Rows are points. Each copy is the shape, with its points in the same order, turned, moved and blurred by noise. Some copies are also mirrored. Which?
In the rows, zero is written as 128.

Shape:
[[117 112 190]
 [128 118  99]
 [131  78 123]
 [213 184 106]
 [182  72 122]
 [119 140  98]
 [167  74  75]]
Copy 1:
[[101 109  85]
 [175 139 127]
 [173 130  81]
 [182  54 194]
 [199  86  81]
 [165 146 147]
 [229 119  99]]
Copy 1 is: only turned
Copy 2, 7 rows:
[[167 161  78]
 [111 115 134]
 [120  98  98]
 [ 49 197 150]
 [ 68 112  70]
 [124 130 159]
 [ 66  84 112]]
Copy 2 is: only turned
Copy 3:
[[194 140 123]
 [108 108 131]
 [141 107 171]
 [ 55 196 107]
 [120 146 195]
 [ 99 106 108]
 [ 84 115 191]]
Copy 3 is: mirrored

Shape:
[[ 73 189 136]
 [148 173  86]
 [142  33 150]
 [108 112 110]
 [ 88 180  83]
 [148 105  99]
 [166 119 113]]
Copy 1, 7 rows:
[[ 74  82 144]
 [165 103 106]
 [167 211 211]
 [149 125 175]
 [132  67 146]
 [179 147 159]
 [174 161 133]]
Copy 1 is: only turned
Copy 2, 7 rows:
[[ 87  97 195]
 [183 104 177]
 [135 182  43]
 [128 107 112]
 [130  67 180]
 [177 127 112]
 [170 149 132]]
Copy 2 is: mirrored
Copy 3 (7 x 3):
[[215 151 120]
 [156 215 141]
 [ 55  99 138]
 [137 144 155]
 [201 184 160]
 [104 171 154]
 [103 183 130]]
Copy 3 is: only turned
Copy 4 (7 x 3):
[[ 86 177 149]
 [167 173 107]
 [100  26  99]
 [101 124  99]
 [114 194  95]
 [151 100  82]
 [153  99 103]]
Copy 4 is: only turned

Shape:
[[120 174 121 157]
 [212 124 123  54]
 [ 56 173  76 163]
 [116 118 127  68]
 [176 203  96  98]
 [112 103 146 138]
 [101 160 167 140]
 [ 82 111 145 150]
 [104 200  59 168]
 [110 157 140 211]]
Copy 1 (10 x 4):
[[ 90 108 118 104]
 [155 118 192 229]
 [ 74 140  50 103]
 [103 173 149 181]
 [ 93  64 134 191]
 [132 163 149 116]
 [ 84 136 155 103]
 [114 173 129  97]
 [ 88  71  44 122]
 [122 110 100  59]]
Copy 1 is: only turned
Copy 2, 10 rows:
[[136 154 130  99]
 [130  94 146 232]
 [ 92 170 167  54]
 [131  94 201 154]
 [120 173 135 181]
 [136  79 154 103]
 [172 134 155  91]
 [138  93 165  74]
 [ 76 197 128  91]
 [148 135 102  55]]
Copy 2 is: mirrored

Shape, 12 rows:
[[145 115 112 107 133 108]
 [136  71 180 157 188  99]
 [109 133  92 118 141 107]
 [146 174 121 168 131  76]
 [122 115 134 127 115 199]
 [ 68 106 156 129 194 186]
 [151 126  86 157  47 148]
 [145 144 139  93  69 151]
 [104 156 130 120 123 127]
 [ 97  44 128 129 106 112]
 [ 44 224 104 125 170 118]
 [136  55 128 184 125  74]]
Copy 1 (12 x 6):
[[130 122 124 124 123 100]
 [106  96 171  89 144 168]
 [140 138 105 150  94 118]
 [173 172 149  91  92 110]
 [ 63 177  98 150 151 114]
 [ 58 139 141 184 126 179]
 [132 204  50  93 143  88]
 [127 182 101 143 177  61]
 [140 172 129 155 129 114]
 [130 116  67 119 168 154]
 [159 204 156 215  52 136]
 [144 114  98  54 137 167]]
Copy 1 is: mirrored
Copy 2, 12 rows:
[[144 127 126 118 137 114]
 [ 98 100  98  51 173 177]
 [139 171 144 107 127 125]
 [ 91 184 105 103 177  79]
 [ 85 117 122 138  62 137]
 [ 85 132 168  88 105 214]
 [114 155  74 130  68  56]
 [105 123  95 189 104 105]
 [105 167 121 138 123 131]
 [164 124  68  86  95 161]
 [ 91 249 188 140 153 155]
 [139 137  56  41 133 122]]
Copy 2 is: mirrored
Copy 3 (12 x 6):
[[156 128 120  95 145 129]
 [162 145 163 153 211 181]
 [167 150 129 112 119 112]
 [143  95 188 125 112 114]
 [ 87 164  81 135 130 151]
 [144 212 107 181 135 186]
 [ 66 117 110  98 129  73]
 [108  91  67 112 114 130]
 [146 128 114 144 102 126]
 [146 152  96 144 207  93]
 [190 161 145 175  23 124]
 [136 131 169 136 220  96]]
Copy 3 is: mirrored

Shape (13 x 8):
[[161 156 162  86 113 152 145 118]
 [136 205 132 183  69 163 117 119]
 [157 121 141 113  87 181 100 180]
 [186 134  79 151 154 107 135 140]
 [111 121 157 124 142  99 104 119]
 [113 107 103 136  72 156 201 139]
 [147 115  82 184 168 184 182 106]
 [167  68 188 150  68 146 156 162]
 [ 85  47 126 155 175 139 141 111]
 [161 195 199  66 169 127 144 129]
 [106 104 113  45 103 124 144  93]
 [101 152  32  92 142 156  94  55]
 [201  60 205 151 152 105 146  44]]
Copy 1, 13 rows:
[[149 160 127  63 141 104 131 109]
 [ 80 159 121  72 156 168 211  48]
 [ 77 147 173  85 134  85 156 121]
 [129 176 158 146 131 188 123 130]
 [146 113 122 147 146 106 130  89]
 [135 224 151 125  88  94 191  72]
 [119 213  77 161  89 162 184 146]
 [ 81 207 150 132 164  47 132  85]
 [139 153  90 210  98  78 155 123]
 [147 128  97  34 137 124  76  98]
 [224 152 159 113 123  81 164 112]
 [210 120 135 119 115 176 238 155]
 [164 194  61 171 225  86  95 132]]
Copy 1 is: only turned
Copy 2 (13 x 8):
[[171  91 110 149 113 144 133 121]
 [178 130 109 140 102  35 127 170]
 [145 155 135 173  98 154 114 176]
 [169 151 132 130 212 121 139 134]
 [123 119 142  85 122 128 161 118]
 [164 177  75 118 125 123  60 113]
 [209 166 163 119 182  98  70  91]
 [191 156 103  90  90 186  93 184]
 [139 168 185  50 141 143  86  78]
 [188  69 119 159 104 152 196  82]
 [ 92  90  89 119 130 156  88  81]
 [ 76  88 154 152 185  60  83  77]
 [215  54 156  26 158 181 113 146]]
Copy 2 is: mirrored
